Rows are points. The points of each table are mixes of a few directions, plus a little noise. Count the directions of each table, and those that both share. Where both have some left over, give the other angles between the two spaces (their principal angles), to ten degrees, smallest first.

First (6 x 2):
[-78 -20]
[-21 -6]
[23 6]
[10 4]
[7 2]
[60 16]
Second:
[-95 -25]
[16 4]
[29 8]
[-11 -2]
[32 8]
[-7 -1]
[39 10]
Directions: first 1, second 1, shared 1

First:
[16 -36 -37]
[-2 0 -20]
[12 -15 38]
[-13 18 -36]
[12 -5 95]
[-24 37 -40]
Second:
[11 5 -39]
[6 4 -17]
[9 -76 21]
[7 7 -26]
[-46 73 77]
[0 3 -2]
[11 -18 -18]
Directions: first 2, second 2, shared 1; angles 30

First:
[46 -51 41 -16]
[-30 34 -28 11]
[28 -33 26 -10]
[-24 27 -23 8]
[-32 38 -30 11]
[83 -95 75 -28]
[-46 54 -43 16]
[-22 27 -21 7]
Second (8 x 4):
[32 -38 33 -12]
[52 -52 29 -18]
[-76 68 -8 25]
[41 -44 31 -12]
[19 2 -56 -6]
[-13 35 -78 5]
[-9 -16 78 3]
[-48 47 -26 15]
Directions: first 1, second 2, shared 1

First:
[-12 11 -39 -27 -33 58]
[-47 66 28 -13 95 -6]
[23 -35 6 -66 60 61]
[-4 -1 -26 11 -42 16]
[6 -16 -11 25 -44 -4]
[-22 19 -12 66 -51 -33]
[38 -30 29 5 -1 -57]
[19 11 5 -1 -29 -50]
[0 -28 18 -2 46 15]
Second (7 x 6):
[7 44 39 -61 78 -38]
[17 -56 -11 32 -41 14]
[-31 -6 -31 31 -19 57]
[35 17 17 -62 9 -37]
[6 -24 -22 9 -42 24]
[-50 35 -15 71 -25 -6]
[15 -9 24 -19 40 -14]
Directions: first 4, second 4, shared 4

First (10 x 8):
[9 11 -4 10 38 0 1 -4]
[15 20 -9 19 70 1 2 -7]
[-21 -29 12 -25 -95 0 -3 11]
[0 2 -1 2 6 1 -1 -1]
[-5 -6 3 -4 -17 -1 -1 2]
[0 1 -1 0 2 0 -1 -1]
[6 8 -3 7 23 -1 1 -3]
[-7 -9 4 -8 -28 -1 -1 2]
[19 25 -10 23 81 3 3 -10]
[-18 -24 9 -22 -77 -1 -1 9]
Second (8 x 8):
[18 -8 5 1 -36 -8 -11 12]
[-1 4 1 4 20 6 -10 -11]
[9 -18 18 -3 16 11 -22 22]
[52 -10 0 9 -31 33 -19 -5]
[-21 17 -3 9 20 -31 -6 -17]
[-28 17 -15 -7 27 -20 47 10]
[-5 -3 17 5 26 -36 -25 26]
[-22 1 -22 -18 -43 45 44 -38]
Directions: first 1, second 5, shared 1

First, 9 rows:
[-37 32 18 -22 25 -48 3 -72 -64]
[33 -23 -29 22 -2 -14 -9 -2 39]
[-12 59 -18 -29 0 11 4 -37 -19]
[29 -52 -19 41 6 -31 -15 11 47]
[19 -3 33 -33 -23 23 26 0 -49]
[58 -74 35 4 -31 14 21 39 -10]
[-19 30 -45 21 5 32 -22 39 72]
[23 4 -1 -14 -17 20 11 2 -6]
[-95 27 27 10 37 -7 -19 21 -10]
Second:
[-12 22 27 39 -54 -4 5 -6 92]
[7 -25 13 -31 59 -14 12 12 -79]
[34 42 -16 -9 22 39 22 16 5]
[7 0 -43 -17 25 5 -15 -14 -75]
[-4 -31 12 0 -19 29 -12 3 84]
[-14 -13 9 10 22 -27 -9 -38 -65]
[-18 5 -4 7 -54 -27 -3 26 37]
Directions: first 4, second 5, shared 1; angles 40, 60, 80

First, 11 rows:
[5 8 0 -8 6 -10 14 -5 -9 -12 -22]
[-1 -7 0 5 -4 4 -7 2 7 8 16]
[-15 25 3 -2 8 18 -6 11 -19 -6 -26]
[-4 17 1 -6 7 4 4 3 -14 -9 -25]
[68 -57 -12 -20 -6 -95 67 -53 31 -22 12]
[-17 30 3 -4 10 20 -6 12 -23 -8 -34]
[-18 16 3 5 2 24 -16 14 -9 5 -6]
[-18 7 3 9 -3 26 -23 14 0 12 13]
[6 -42 -2 18 -19 0 -19 -3 36 28 70]
[-12 -5 2 11 -6 19 -20 9 8 15 24]
[6 8 -1 -8 6 -10 13 -5 -8 -12 -22]
Second, 9 rows:
[-2 5 39 1 2 -11 16 12 -4 2 -19]
[-8 -13 -30 -5 -15 18 3 -4 3 -2 30]
[2 27 12 -5 5 -3 24 -1 -11 -10 -15]
[12 -6 47 14 22 -35 -33 12 7 16 -43]
[0 53 -43 -20 -4 27 52 -23 -23 -31 16]
[-8 -2 19 -2 -8 2 19 10 -3 0 2]
[19 -5 10 14 27 -28 -52 -4 12 14 -33]
[2 -34 -38 7 -3 7 -44 -8 17 12 24]
[-16 -25 -16 -5 -26 23 15 5 2 1 39]
Directions: first 2, second 3, shared 0; angles 30, 90

First (11 x 12):
[6 29 0 -2 -49 -9 15 -26 4 -12 -9 2]
[-13 -33 -10 9 45 8 -14 2 -6 20 -3 -8]
[8 12 -4 -11 14 -7 -18 24 -21 0 17 -11]
[-8 -9 -7 8 -2 2 4 -22 4 7 -13 -1]
[11 30 -3 -10 -23 -12 -4 2 -14 -8 8 -8]
[5 27 -1 -3 -42 -9 10 -23 0 -9 -7 -1]
[-36 -95 -9 32 95 31 -7 -6 18 40 -22 4]
[10 15 15 -7 -20 -1 10 15 9 -16 8 11]
[1 1 15 3 -26 5 23 -8 25 -13 -9 18]
[3 -2 2 -5 15 1 -8 21 -6 0 11 -2]
[13 25 3 -14 -7 -9 -9 23 -14 -10 18 -5]
Second:
[-3 4 -3 5 -21 -2 10 -26 7 -1 -13 2]
[5 -5 3 -8 35 2 -18 40 -13 3 21 -6]
[3 0 -12 -9 38 -6 -31 28 -31 12 20 -20]
[-7 12 -19 9 -33 -9 6 -54 -6 7 -23 -10]
[-5 8 -5 10 -39 -3 19 -47 13 -1 -24 4]
[3 -4 3 -5 21 1 -10 27 -7 0 14 -2]
[-3 7 -14 3 -8 -7 -5 -22 -12 8 -7 -11]
[7 -22 46 -3 8 22 28 53 48 -28 13 42]
Directions: first 3, second 2, shared 2

First, 8 rows:
[26 -25 51 5 53 -87 -74 19 -28 -19 66 53 46 22]
[-14 14 -30 -3 -30 50 43 -11 17 10 -38 -31 -26 -13]
[-29 27 -56 -4 -59 95 81 -21 31 21 -73 -57 -49 -22]
[-2 1 -3 0 -3 5 4 -1 2 1 -2 -3 -2 -1]
[14 -13 28 3 29 -46 -40 11 -16 -11 35 28 24 12]
[9 -7 14 2 14 -25 -22 6 -9 -5 19 15 12 6]
[14 -12 26 2 26 -44 -36 8 -14 -10 31 27 22 11]
[-15 14 -31 -1 -32 52 44 -11 17 11 -40 -32 -26 -14]
Second, 9 rows:
[7 17 26 -1 -30 -5 15 48 -26 -33 -74 -43 49 -47]
[-43 6 32 4 24 61 25 -44 23 23 1 2 -72 34]
[-2 -3 -6 -6 12 -32 -17 0 1 0 20 23 10 17]
[-52 27 18 -12 6 -10 17 -4 2 -3 -40 7 -4 25]
[-19 9 -90 -16 -14 -31 4 -29 28 25 26 30 -3 34]
[22 15 -52 -14 -43 -81 -13 51 -22 -29 -38 -9 94 -37]
[68 -45 14 25 12 43 -21 -3 -1 10 68 -10 -26 -28]
[40 -25 14 11 11 -9 -27 12 -11 -7 39 3 12 -14]
[-21 -2 47 9 23 60 18 -27 11 14 3 -5 -59 18]
Directions: first 1, second 4, shared 1

First, 8 rows:
[-13 -7 36 -27 -22 -24 26 9 -14 44 19 -31 20 -17 -15 -30 42 24]
[24 5 -12 82 -38 27 4 -18 17 -62 -7 69 34 41 34 34 -39 -20]
[-11 19 8 83 -19 5 -4 -16 21 -28 18 56 46 37 35 34 20 -21]
[-32 12 38 -52 4 -39 -12 -20 -10 45 34 -78 2 -32 -16 -78 55 1]
[33 35 -45 39 57 42 -63 -8 31 -38 -24 40 -39 19 14 60 -58 -34]
[-67 -43 -45 -31 43 -21 29 32 -13 -18 -22 9 -33 2 3 27 29 -1]
[72 5 24 -45 -4 22 6 35 -8 71 -13 -18 -17 -29 -46 16 -32 50]
[-6 -23 -2 -48 -21 -15 15 -14 -21 -15 -6 -46 -13 -22 -10 -62 -18 1]
Second, 10 rows:
[26 68 -11 18 19 50 14 12 -3 -9 -14 -24 -17 21 -4 -35 13 -10]
[19 -52 -42 -38 6 -56 -6 2 0 -60 13 -2 60 -12 21 72 26 -13]
[-3 -58 -32 -84 11 -62 10 20 7 -49 30 -17 26 -54 1 74 -9 -4]
[-17 33 -15 54 -38 61 0 -53 -22 74 -1 16 -61 16 20 -72 -32 -32]
[-35 -20 78 25 -35 -41 -37 -13 19 35 2 25 -40 -7 -19 -22 11 64]
[42 8 -65 36 -9 -3 -17 -47 -22 -37 -7 9 44 37 52 16 55 -40]
[2 0 33 -44 2 -46 -2 32 26 -33 13 -19 -20 -35 -24 11 24 54]
[13 -8 10 -9 14 -30 -10 18 10 -36 -3 -3 32 5 -4 24 33 19]
[-33 -25 36 -9 29 37 23 34 1 38 -8 3 15 3 -36 3 -67 -14]
[-13 54 12 49 6 95 21 -3 -9 72 -18 -1 -39 32 -14 -73 -51 -29]
Directions: first 5, second 5, shared 0; angles 40, 60, 60, 70, 80

First:
[13 -8 8 25 -26 -35 12 -2 -2 -8 7 24 -17 -12 7 -7 -4 27 -14 -1]
[-23 11 19 -6 -2 20 -6 -6 -19 5 -28 -25 18 11 6 5 -1 -3 13 12]
[-18 -19 45 -4 1 -9 3 -20 -25 -1 -32 -21 1 18 20 -19 -6 35 22 19]
[-32 54 -32 63 -25 -15 4 66 -1 33 -23 34 -32 -42 -28 31 -21 -44 -22 27]
[41 14 -76 -51 14 95 7 41 20 14 55 5 7 -2 -15 -31 -3 -76 -5 -25]
[39 -3 -30 -55 -3 75 6 1 7 -5 42 -11 22 9 7 -32 3 -28 1 -28]
[2 -6 43 13 -19 -51 -11 -56 3 -32 -7 -9 26 3 13 35 21 51 -7 -19]
[-29 -22 32 0 42 -39 -16 -32 0 -8 -28 -21 6 19 -3 23 14 25 19 12]
[-19 -24 34 16 17 -50 -3 -22 -6 -7 -23 -4 -9 9 4 7 3 38 9 12]
[26 4 -44 0 1 10 8 28 20 5 36 29 -20 -15 -13 -12 -5 -26 -16 -11]
Second, 8 rows:
[-20 -11 5 5 -3 3 -36 14 -29 -2 5 -8 -28 5 -13 -9 5 15 13 -12]
[44 40 10 -21 5 -37 42 38 42 36 -64 20 30 17 22 -30 -2 -10 5 -32]
[2 10 18 -7 -2 -22 30 3 45 1 -8 14 41 37 -2 0 14 -25 3 -32]
[16 42 32 -29 24 -33 39 -3 17 39 -17 24 29 10 -1 -33 4 -14 -46 -43]
[-21 10 -43 16 2 28 -36 -10 -36 -48 44 -20 -8 -21 3 24 -8 25 13 38]
[3 -41 -15 25 -13 43 -33 -3 -35 -4 32 -14 -22 -26 18 41 3 -1 -16 32]
[-30 -58 -14 38 -27 35 -55 10 -21 -38 33 -20 -27 11 -4 41 12 1 38 15]
[8 6 9 -27 18 -17 46 -50 15 16 -24 4 -11 -36 -21 -34 -30 9 -15 36]
Directions: first 5, second 6, shared 0; angles 40, 60, 80, 90, 90

First (8 x 24):
[17 30 -16 -7 7 34 27 15 -19 37 -5 -27 -5 40 46 -10 58 -13 -44 8 15 -15 -7 14]
[21 37 -24 5 19 43 27 8 -16 51 3 -30 1 43 56 -13 63 -32 -49 17 17 -14 -16 18]
[31 57 -35 25 37 63 33 3 -16 77 9 -41 8 61 76 -12 80 -63 -62 25 21 -18 -37 25]
[-21 -36 21 -8 -20 -43 -26 -7 11 -47 0 29 -5 -44 -52 11 -61 36 47 -16 -16 13 21 -19]
[10 19 -11 2 8 20 15 4 -10 26 -2 -14 2 20 25 -7 33 -15 -25 6 10 -5 -8 11]
[-24 -52 28 -25 -32 -57 -27 -1 14 -67 -5 35 -8 -54 -68 9 -69 61 57 -23 -19 16 33 -21]
[-33 -66 45 -42 -50 -79 -35 3 14 -91 -10 47 -11 -71 -90 13 -89 91 70 -34 -26 19 54 -28]
[2 12 -11 50 27 16 -21 -29 18 21 12 0 17 -2 5 7 -16 -58 11 12 0 8 -44 0]
Second (10 x 24):
[-16 24 -29 2 -15 30 19 7 -26 25 22 -38 -17 46 49 32 15 3 -57 -22 39 35 15 0]
[-14 -26 84 32 45 -7 -11 -26 29 7 6 -1 -7 -62 0 -27 -69 -20 -5 -44 -30 24 -13 -14]
[-6 -2 -63 24 -37 -16 -43 3 14 -27 20 20 9 20 -59 61 -45 -9 60 22 19 21 -15 8]
[-24 30 -56 12 -24 27 14 -2 -33 14 21 -35 -8 55 57 36 24 3 -48 -11 60 33 22 -11]
[-36 -16 7 95 43 -30 -28 -73 9 -25 -12 24 24 -51 41 -56 -33 -48 41 -7 19 -9 4 -46]
[-14 19 -18 -43 -29 35 23 22 -25 25 26 -47 -23 44 30 52 12 31 -70 -28 26 48 18 1]
[43 -26 66 -85 7 -20 22 24 2 -21 -50 27 4 -44 -37 -54 55 47 7 23 -66 -62 4 3]
[17 14 -46 70 -8 -1 -42 19 40 20 38 16 3 38 -66 51 -74 -56 71 23 2 12 -51 61]
[22 -5 -21 -51 -20 -17 8 16 -12 -30 -34 26 15 3 -25 -21 64 31 27 47 -12 -50 11 -3]
[31 -11 78 -50 38 -2 37 15 1 11 -41 6 -1 -38 9 -75 53 19 -23 2 -52 -53 7 5]
Directions: first 2, second 5, shared 1; angles 30

First, 9 rows:
[25 15 -18 51 20 -13 20 -1 14 -3 21 -59 -17 -26 -36 8 10 -34 -4 32 24 -70 -21 -32 -21 30 -54 5 -12 8 -8 -30]
[-41 -13 13 -37 4 34 -2 7 5 38 -28 77 -12 -25 26 7 -22 8 48 -47 -31 63 36 -34 6 6 59 5 44 -2 -15 14]
[34 20 -27 -16 3 -8 24 -9 -24 -34 27 -62 -10 17 -19 28 21 -25 -40 -16 80 0 -18 -4 11 23 -6 24 0 21 54 21]
[-32 -1 6 -36 -7 14 1 10 -7 9 -17 30 6 23 17 20 -13 17 4 -38 -6 59 12 9 18 11 34 22 17 1 16 32]
[-56 17 6 -14 11 37 31 37 9 28 -18 6 -9 0 -9 67 -25 14 18 -62 11 47 0 -16 18 85 16 49 42 6 23 32]
[63 -18 -18 21 2 -39 -29 -40 -5 -13 20 -2 -6 -21 2 -70 23 -42 -4 63 -10 -52 6 -28 -33 -83 -18 -40 -35 -2 -35 -43]
[21 -9 10 -4 -26 -30 -27 -14 -13 -36 8 -15 33 45 14 -36 12 25 -38 38 -9 -9 -11 70 7 -61 -12 -27 -40 -12 5 0]
[-8 -18 31 -24 -11 32 -9 -3 -1 4 0 34 14 -25 16 -6 3 35 18 -16 -3 6 20 34 23 -8 35 -46 28 -18 -2 1]
[-6 5 -5 56 5 -29 -9 11 22 12 -10 -19 4 14 -15 -15 -10 -2 3 48 -48 -44 -23 -3 -25 -7 -55 9 -39 -3 -39 -29]
Second (9 x 32):
[-44 -15 40 -57 -10 -36 19 -39 12 9 -20 38 -8 26 10 -33 27 0 -28 -19 -89 95 18 -6 16 -74 86 62 5 -16 -22 28]
[-17 -5 45 43 -30 25 -16 28 -5 13 13 -33 26 -8 -15 34 -24 52 33 39 21 -58 -25 66 1 -7 -29 -40 -33 14 -19 -28]
[49 23 -49 8 25 -27 -10 -14 18 -32 37 25 -26 -1 47 -33 26 -29 -56 -32 -9 12 -3 -57 25 -8 -26 -25 -4 -28 12 -2]
[8 -9 -49 -22 20 30 19 16 -29 6 -45 -13 -1 -8 -46 17 -24 -40 45 -7 64 -14 25 -25 -47 88 -4 35 54 30 34 22]
[3 0 -3 7 1 14 -1 10 -7 2 -3 -10 3 -4 -11 11 -10 2 16 9 23 -21 0 8 -9 23 -12 -5 2 8 5 -3]
[-35 -12 38 -18 -17 0 7 -7 -2 15 -17 2 11 8 -14 3 -2 16 12 11 -27 22 5 27 -1 -27 37 24 -3 5 -14 7]
[36 12 -35 29 13 9 -13 14 0 -13 21 -11 -3 -13 7 6 -6 -8 -2 -1 40 -43 -10 -15 0 34 -49 -36 -4 1 15 -14]
[17 8 -33 -31 25 -36 7 -32 14 -18 6 38 -28 12 33 -40 32 -40 -50 -39 -40 59 16 -60 17 -24 26 26 17 -24 9 20]
[-16 -3 47 39 -29 23 -15 26 -3 14 13 -31 23 -8 -11 33 -20 49 28 39 17 -54 -23 64 3 -8 -28 -40 -35 10 -20 -29]
Directions: first 5, second 3, shared 0; angles 30, 40, 60

First:
[-21 -8 22 -31 17 19 -2 -6 21 1 30 14 6 3 11 8 -4 22 21 -3 21 30 0 -5 -20 -13 6 1 -21 -48 -25 -11]
[-26 -9 26 -38 20 23 -3 -8 25 2 37 17 7 5 13 9 -5 26 25 -3 24 36 -1 -6 -25 -17 6 1 -26 -59 -29 -12]
[41 14 -41 59 -30 -35 4 12 -40 -3 -58 -26 -12 -7 -19 -14 7 -42 -40 5 -39 -56 1 9 38 26 -11 -1 39 91 46 19]
[-17 -6 18 -25 14 15 -1 -5 17 1 24 12 4 3 9 7 -2 18 17 -3 17 25 0 -5 -16 -11 4 1 -17 -39 -20 -9]
[10 4 -10 14 -6 -8 0 2 -8 -1 -13 -6 -3 -1 -5 -3 2 -10 -10 1 -9 -12 1 2 10 6 -3 0 9 21 11 4]
[-5 -1 5 -7 3 4 -1 -1 4 0 6 3 1 2 3 2 -1 5 5 -1 5 6 0 -1 -5 -2 2 0 -5 -11 -6 -2]
[28 9 -28 39 -21 -24 3 7 -27 -3 -38 -19 -8 -4 -12 -9 4 -29 -27 4 -26 -39 1 6 26 17 -7 -1 27 62 31 13]
[2 0 -2 2 -1 -1 1 1 -1 0 -2 0 0 0 -1 0 0 -2 -1 0 -1 -1 0 1 2 0 0 1 1 3 2 0]
[17 6 -17 25 -13 -15 2 5 -17 -1 -24 -12 -5 -3 -8 -7 3 -19 -17 2 -16 -24 1 4 17 12 -4 0 17 39 19 9]
[-27 -9 26 -37 20 23 -3 -7 26 2 36 17 7 4 13 9 -5 27 25 -3 24 36 0 -5 -24 -17 7 1 -26 -59 -29 -12]
Second (8 x 32):
[-9 -14 14 -7 -3 -9 -12 1 7 -2 8 -3 3 3 10 -5 0 16 20 -2 12 12 6 17 -14 -7 1 -2 -15 -26 16 -5]
[-14 -13 15 -15 4 2 -7 -2 10 0 15 3 4 3 10 -1 -2 19 20 -2 15 19 4 8 -17 -9 1 -2 -17 -34 1 -6]
[22 -19 -11 42 -38 -52 -19 13 -22 -8 -39 -31 -3 -2 4 -22 7 -7 4 3 -15 -29 16 45 6 11 -8 -5 7 33 77 10]
[11 5 -12 16 -8 -10 0 4 -11 -1 -18 -9 -3 -1 -5 -6 1 -14 -11 1 -11 -17 -1 4 12 7 -4 1 12 28 11 5]
[-3 14 -3 -9 14 23 12 -4 3 5 8 11 -2 -1 -7 10 -1 -8 -13 -1 -1 4 -10 -25 8 1 3 4 8 4 -34 -2]
[-17 4 12 -25 19 23 6 -7 16 3 25 15 3 2 2 10 -3 12 7 -2 14 22 -6 -17 -10 -8 5 2 -10 -30 -34 -8]
[1 -27 10 12 -22 -34 -22 6 -2 -7 -9 -17 4 2 13 -16 2 17 25 -1 6 0 17 43 -17 -4 -4 -7 -15 -16 56 -1]
[5 52 -24 -13 36 57 41 -12 -3 12 9 29 -8 -4 -27 27 -6 -37 -54 1 -16 -8 -32 -76 33 13 6 10 34 43 -95 3]
Directions: first 1, second 2, shared 1
